Each row is a point. Each copy is the shape, with its points in the same order, turned, moved and blurred by noise. Is it also mirrored, or only turned?
In the rows, 128 means zero.

Shape (7 x 2):
[[ 90  91]
 [ 78 102]
 [122  95]
 [155 123]
 [162 128]
 [143  96]
 [177 142]]
Copy 1:
[[118  84]
 [106  87]
 [146 105]
 [155 148]
 [159 156]
 [165 118]
 [162 174]]
Copy 1 is: only turned
Copy 2 (7 x 2):
[[125 179]
 [111 180]
 [149 155]
 [153 112]
 [152 104]
 [161 140]
 [154  86]]
Copy 2 is: mirrored
Copy 3:
[[ 80 138]
 [ 78 121]
 [106 158]
 [151 157]
 [160 157]
 [123 170]
 [179 155]]
Copy 3 is: mirrored

Shape:
[[ 98 140 127]
 [153 116 117]
 [119 136 120]
 [114 113 103]
 [153  67 107]
 [151 135 116]
 [149  75 126]
 [139 134 220]]
Copy 1, 8 rows:
[[ 86 148 100]
 [143 131 110]
 [109 147 101]
 [117 125  84]
 [156  83 101]
 [141 145 110]
 [147  90 116]
 [ 88 133 203]]
Copy 1 is: only turned
Copy 2, 8 rows:
[[104 125 114]
 [157 103 127]
 [127 124 120]
 [123  87 113]
 [152  44 146]
 [157 112 121]
 [145  66 150]
 [143 153 215]]
Copy 2 is: only turned

Shape (10 x 4):
[[163 143 129  75]
 [116  89 102 162]
 [110 138 123  82]
 [ 92 110 175 143]
 [173 196 175 169]
 [130 152 142 112]
 [142 118 119 128]
 [141 120 103  64]
 [143 195 154 128]
 [104 118 125 148]]
Copy 1, 10 rows:
[[175 153  94 120]
 [ 94  93 121 160]
 [130 144 108  94]
 [110 116 182 117]
 [149 214 164 180]
 [133 158 129 120]
 [133 123 115 146]
 [153 124  70  98]
 [132 205 134 137]
 [ 99 121 144 142]]
Copy 1 is: only turned
Copy 2, 10 rows:
[[156 121 123  71]
 [ 96  87 101 161]
 [111 143 104  83]
 [ 80 141 159 144]
 [194 165 165 164]
 [134 147 128 112]
 [129 105 118 126]
 [126 107  95  63]
 [170 176 135 127]
 [ 99 126 114 151]]
Copy 2 is: only turned

Shape:
[[ 93 131 136 110 174 110]
 [160 131 120 124 104 143]
 [ 74 128  92 126 173 171]
 [130 140 161 166  92 147]
 [ 98 131  52 149 179  96]
 [149  94 112 103 142  94]
 [ 87 136 120  66 143 114]
 [177 145 131 111 126 151]
 [151 149 134 171 114 107]]
Copy 1, 9 rows:
[[108 103 121 116 193 130]
 [172  99 131 133 114 139]
 [125 103  63 145 183 177]
 [133 141 144 161  97 139]
 [112  57  52 149 176  99]
 [144  51 144 111 157 116]
 [125 103 111  69 180 136]
 [194 111 146 140 140 131]
 [131 112 136 166 117  93]]
Copy 1 is: only turned
Copy 2, 9 rows:
[[ 92 123 115  94 167 124]
 [164 139 147 142 111 124]
 [111  95  67 123 147 169]
 [108 151 157 179 104 124]
 [136 120  37 115 156  93]
 [152 103 139 107 153  86]
 [108 112 122  62 127 136]
 [170 147 160 127 135 140]
 [130 166 133 164 125  90]]
Copy 2 is: only turned
Copy 3, 9 rows:
[[ 85 135 138 107 174  89]
 [148 149 120 139 129 151]
 [ 78  87 128  83 171 146]
 [141 138 144 111  80 125]
 [118  88  70  91 198  96]
 [117 140 104 171 171 108]
 [ 64 166 113 114 175 123]
 [154 158 144 139 152 156]
 [169 138 117 114 116  99]]
Copy 3 is: mirrored

Shape:
[[155 123 146 193 142 132 166 169]
 [140 159 113 159 112 158 118 145]
 [150 159 157 132 173 146 130 159]
 [143 130 110 117 134 161  90 131]
 [112  97 143 155 161 146 125 150]
 [ 86 141 112 139 125 186 118  74]
 [131 140 136 101 150 135 109  84]
 [130  45 142 124  76 163 166  88]
 [117 147  99 120 124  43 146 123]
 [ 91 110  95 119 162 146 118 148]
 [154 102 159 173 145 138 154 127]
 [180 128 157 145 185 132 143 105]
 [145 144 116 135  78  96 193 114]
 [173 157 173 126 109 173  84 144]]
Copy 1, 14 rows:
[[102 128  98 201 153 173 169 131]
 [125 142  62 150 142 154 111 136]
 [102 166 117 150 186 150 136 157]
 [143 122 100 112 157 148  94 151]
 [ 90 105 124 137 154 178 136 139]
 [103 121  83  84 148 149  88  76]
 [111 129 132 104 160 106  98 125]
 [167  79 148 127  96 163 141  59]
 [ 90 117 100 137  92  68 149 174]
 [ 93 103  95  86 147 157 138 162]
 [111 105 130 182 158 157 145 106]
 [118 125 142 165 204 112 141 122]
 [137 140  92 167  84  92 169 104]
 [159 170 121 161 156 167  74 139]]
Copy 1 is: only turned
Copy 2, 14 rows:
[[ 92  82 136 166 138 178 167 171]
 [ 87 129  95 161 134 167 120 127]
 [100 154 159 168 162 159 136 160]
 [121 144 108 154 148 131  89 133]
 [100  96 155 170 138 117 122 156]
 [112 123 137 175  97 135  81  68]
 [131 146 163 126 144 138  90 105]
 [160  70 135 114  46 139  97 148]
 [ 91 118 134  67 161 120 173  96]
 [112 123 127 169 138  80 130 127]
 [117  78 160 153 132 170 133 158]
 [146 114 183 149 171 180 126 145]
 [112 111 119  82  96 178 174 111]
 [ 92 163 123 148 138 188  68 172]]
Copy 2 is: mirrored
Copy 3:
[[149 151 180 163 172 160 158 159]
 [133 175 165 136 117 171 115 133]
 [166 163 140 116 176 153 123 119]
 [157 138 139 100 105 162 104 141]
 [146 100 148 148 158 150 113 147]
 [103 124  85 136  90 181 117 120]
 [144 135  96 102 114 137 125 122]
 [125 112  89 148 102 150 152 235]
 [ 98 145 170  94 116  69 166 121]
 [126  77 151 107 128 155 113 129]
 [157 131 138 159 157 143 166 163]
 [195 148 108 131 167 130 178 127]
 [ 92 180 153 108 115 118 181 179]
 [184 197 114 122 136 154  76 155]]
Copy 3 is: mirrored

Shape:
[[143 105 125  95 147 175 150 139 139]
 [114  84 135 138 137 131 182 128 115]
 [ 91  69 162 174 160 102 141 207 160]
 [162 192 136  90 136 126 167 164  99]
 [133 142  95 133 125 130 135 136 188]
 [120 157 114 100 121 128  95 121 117]
 [ 91  88 105 111 193 131  80 125 191]
 [138  56 160 101 101 113 119  97 152]
 [132 136 128 113 140 169 116 104  75]
 [141 105 162 154 146 151 140 105 155]
 [220 151 103  88 117 109 151 106  94]
 [105 148 153 116 148 111 145 118 120]]
Copy 1 (12 x 9):
[[171  84 140 109 116 148 152 107 154]
 [116  85 155 156 133 122 161 134 149]
 [ 55  46 146 101 156 116 108 152 194]
 [149 172 131  71 124 125 176 150 134]
 [129  97  61 105 122 125 142 103 153]
 [138 148 106 115 126 158 109 108 117]
 [131  45  97 102 178 166  89  72 139]
 [121  72 152 145  84 101  97  77 114]
 [169 151 152 151 136 168 124 112 141]
 [133  98 137 141 136 108 133  76 182]
 [202 160 124 118 111  77 150 137  93]
 [104 137 139 118 149 134 148 101 128]]
Copy 1 is: only turned
Copy 2, 12 rows:
[[129 105 137 140 144 188 132 144 114]
 [123  65 142 164 123 121 108 139 120]
 [ 84  84 113 157 192 104  49 196 126]
 [107 134 134 162 125 137 209 175  83]
 [113 159 141 151 139 147 129 148 171]
 [126 168 102 124 111 140 139 142 111]
 [119 136  81 122 191 165  85 107 169]
 [166 105 168  86 149 114  89 114 117]
 [135 125 120 150 101 165 135 113  59]
 [109 121 170 158 157 144  95 104 111]
 [196 149 164 155 126 125 206 137  99]
 [ 89 116 122 137 131 117 143 119 102]]
Copy 2 is: only turned

Shape, 17 rows:
[[132 165 143 130 101 158 184 139 167 100 122]
 [124 116 103  86 112 118 103  89 146 102 144]
 [123 136 108 156 137 127 132  89  80 159 186]
 [177 140  96 162  99 139 119 158 117 106 128]
 [101 162 154 167 132  86 113 122 108 114 118]
 [130 151 164 121 150  89 120  92 164 176 164]
 [181 117 110 145 152  79 166 166 164 154 154]
 [ 96 168  92  93 168  82 100 120 128 144 189]
 [ 93 162 148 137  85 136 132  92 161 114 143]
 [141 130 148 139 171 139 158 120 129 151 110]
 [103 147 141 101  98  79 109 162  99 103 143]
 [112 118 162  89 178 105 143 118 154 173 115]
 [162 140 155 149 164  86 129 134 149 178 118]
 [189 166  73  92 171 119 156 182 113  99 172]
 [110 151  97 126  90 147 121 113 139 133 111]
 [151  96 161 137 162  94  92 182 131 168 191]
 [178 124 161 111  89  99 129 136  80 166 172]]
Copy 1:
[[173 143 139 112 141 143 151 169 167 107 148]
 [152  99  79 108 109 117  98 104 123 120 150]
 [ 99 143 121 165 107 135 129 118  80 120 213]
 [163 134 119 169 137 117 106 178  96 149 133]
 [115 159 161 128 158  78 109 114  97  99 142]
 [100 140 153  95 147 130 116  78 133 153 189]
 [130  80 150 135 167 101 145 164 121 197 187]
 [ 95 139  79  88 151  87 101 116  98 128 222]
 [133 157 118 121 112 126 111 110 169  97 151]
 [129 124 141 121 174 145 180 120  97 127 150]
 [117 138 127  75 116  75  88 161  89 117 146]
 [100  99 134  64 163 131 164  93 119 140 158]
 [106 129 168 115 170 117 148 114 104 183 159]
 [185 115  85 100 171 113 126 208  67 159 210]
 [123 157  83 127 112 109 134 132 138 128 123]
 [ 68  78 157 106 158 137  84 158  86 187 179]
 [123 135 170 117  71 130 119 145  74 175 179]]
Copy 1 is: only turned
Copy 2:
[[129 155 144 142  77 147 177 145 116 112  84]
 [118 137 108 104 101 129 138  79 106  94 160]
 [102 132 105 185 111 136 109 148  81 140 190]
 [140 141  72 127  94 161  94 162 141 123 114]
 [108 144 129 157 102  63  97 143 107 108 122]
 [151 171 149 155 104  70 147 106 126 153 187]
 [165 111  88 136 101 100 172 167 171 164 158]
 [ 80 160 118 126 164  91 145 124 121 120 203]
 [103 175 146 148  56 117 144 113  92  98 136]
 [143 119 151 178 127 116 137 126 121 155 125]
 [101 144 121  73 104  77 105 156  93 104 131]
 [136 113 173 136 134  74 152  91 124 163 150]
 [160 138 124 159 119  71 125 123 153 185 139]
 [154 136  78 103 187 154 158 180 142 115 134]
 [ 86 154 111 132  82 136 125  97 108 129 116]
 [157 122 143 110 109  96  95 171 165 161 211]
 [165 147 111 105  93 113 103 159  69 178 168]]
Copy 2 is: only turned

Shape:
[[ 91 177  75 149  61 178 139 116 121 153 147 111]
 [143 129 119 113 145 155 141 109 102  90 172 144]
 [120 170 106 209 127 173  98 154 129  78 143 135]
 [134 106 139 132 109 129 102 151 145 145 151 103]
 [144 144 120  94 111 122 109 128  90 142 110 146]
 [194 102  92  84  87 141 118 104 131  88 128 103]
 [167 139 128 148 182 192 125  96 177 125 122  99]
 [155 113  92 106 204 124 117 132  89 153  95  94]
 [111 120 125 141 161 151 166 167 154 144  89 158]
 [126 119 123 153 139 141 121 148  88  91 124  94]
 [106 126 103 173  85  84 151 169  81 156 142 110]
 [109 137 131 107 134 177 123 112 125  72 150 108]
 [ 55 166 107 120 113 136  87  84 121 147 139 158]
 [115 187  90 126 146 137 143 120 113  96 149 103]
 [ 79 171 125 161 131 131 172 108 131 156 105 133]
 [ 96 184 144 133 114 183 130 143 150 115 162 117]
 [ 90 136  45 176 123 128 127 130 152 109 104 106]]
Copy 1:
[[167 147 112 181 153 145 132  71 151 209 123 213]
 [148  97  82 131 178 153 110 122 113 121 151 167]
 [ 99 158 102 205 153 207 119 151 135 145 148 201]
 [117 132 169 147 161 154 137 102  93 154 136 138]
 [147 112 102 132 101 123 127 114  94 160 147 143]
 [129  56 117 193 159 118 116  75  72 124 133 148]
 [130  79 123 177 170 192 116 148 138 123  55 138]
 [ 71  77  93  97 107 145 113 109 124 148  93 121]
 [124 107 120 133 121 182 190 131 173 135 130 131]
 [ 85 132  85 144 143 180 139 100  94 135 130 166]
 [ 90 198 114 136 141 119 152  65 133 165 161 151]
 [147  93 105 140 170 193 124 105  95 124 130 200]
 [166 134 143 113 120 128 123 138 131 172 131 235]
 [137 125  87 144 133 174  87  80 148 131 130 187]
 [159 164 107 133 117 158 160 107 177 140  98 179]
 [180 138 132 155 163 215 126 108 130 158 135 182]
 [ 82 121 129 176 122 155 141  83 172 143 118 214]]
Copy 1 is: only turned
Copy 2 (17 x 12):
[[133 182 140 123 144 191  91 138 102 187  76  92]
 [ 97 125  99 107 146 150 121  99  99 141 158 155]
 [186 163  80 108 147 138 121 122  52 119  82 142]
 [156 101 119 117 113 171 101 174 123 121 118 142]
 [136 108 149  84 130 133 109 137 129 185 145 139]
 [ 86  73 129 104  69 128  78 118 100 161 117 121]
 [123 139  74 189  94 120 129 144 109 137 123 169]
 [163  81 141 172 123 125 149 120 139 174 181 129]
 [151 158 117 113 124 123 199 163 134 125 128 120]
 [165 108 139 127 132 145 121 130  64 126 147 139]
 [197 140 172  88 124 207 114 127 133 115 128  98]
 [ 98 130 116 132 156 142 103 145  60 134 134 139]
 [122 143 146 118 212 146  97 145 144 162  88 132]
 [131 157 117 135 158 136  88 108  95 147 151  95]
 [148 202 166 133 153 145 136 134 142 132 113 125]
 [129 190  95 123 158 153  92 172  83 141 120 133]
 [163 125 131 148 134 127 127 101 109 119  70  65]]
Copy 2 is: mirrored
Copy 3 (17 x 12):
[[ 86 103 143 156  85 164 110 114  69  64 171 149]
 [163 112 107  99 122 145 120 143  80 159 169 145]
 [ 72  85 130 126 171 127 157 174  87 115 177 155]
 [120  99 147 112  98  91 119 129 127 118 139  99]
 [113 160 104 123 112 118  97 100 103 139 125 126]
 [165 122  72  80 121  88 117  82  90  93 170  99]
 [162 109 161  98 185 160 134 136 123 103 170  79]
 [163 112  98 163 164 145 102 105 117 162 106  62]
 [152 118 133 137 151 151 120 158 151 104  86 156]
 [129  88 120 135 148 102 143 135  67 143 120 125]
 [115 109 129 205  75  83 115 150  89 121 117 149]
 [136  88 128  73 129 149 153 118  76 135 149 138]
 [ 75 116 156 129  96 178 121  74 125 149 161 173]
 [131 117 106 146 113 173 169 132  69 133 158 124]
 [134 137 173 178 115 168 143 129 112 104 127 160]
 [ 99 107 162  93 102 166 155 158  88 105 150 132]
 [121  62 108 183 141 141 157 110 123  82 158 150]]
Copy 3 is: only turned
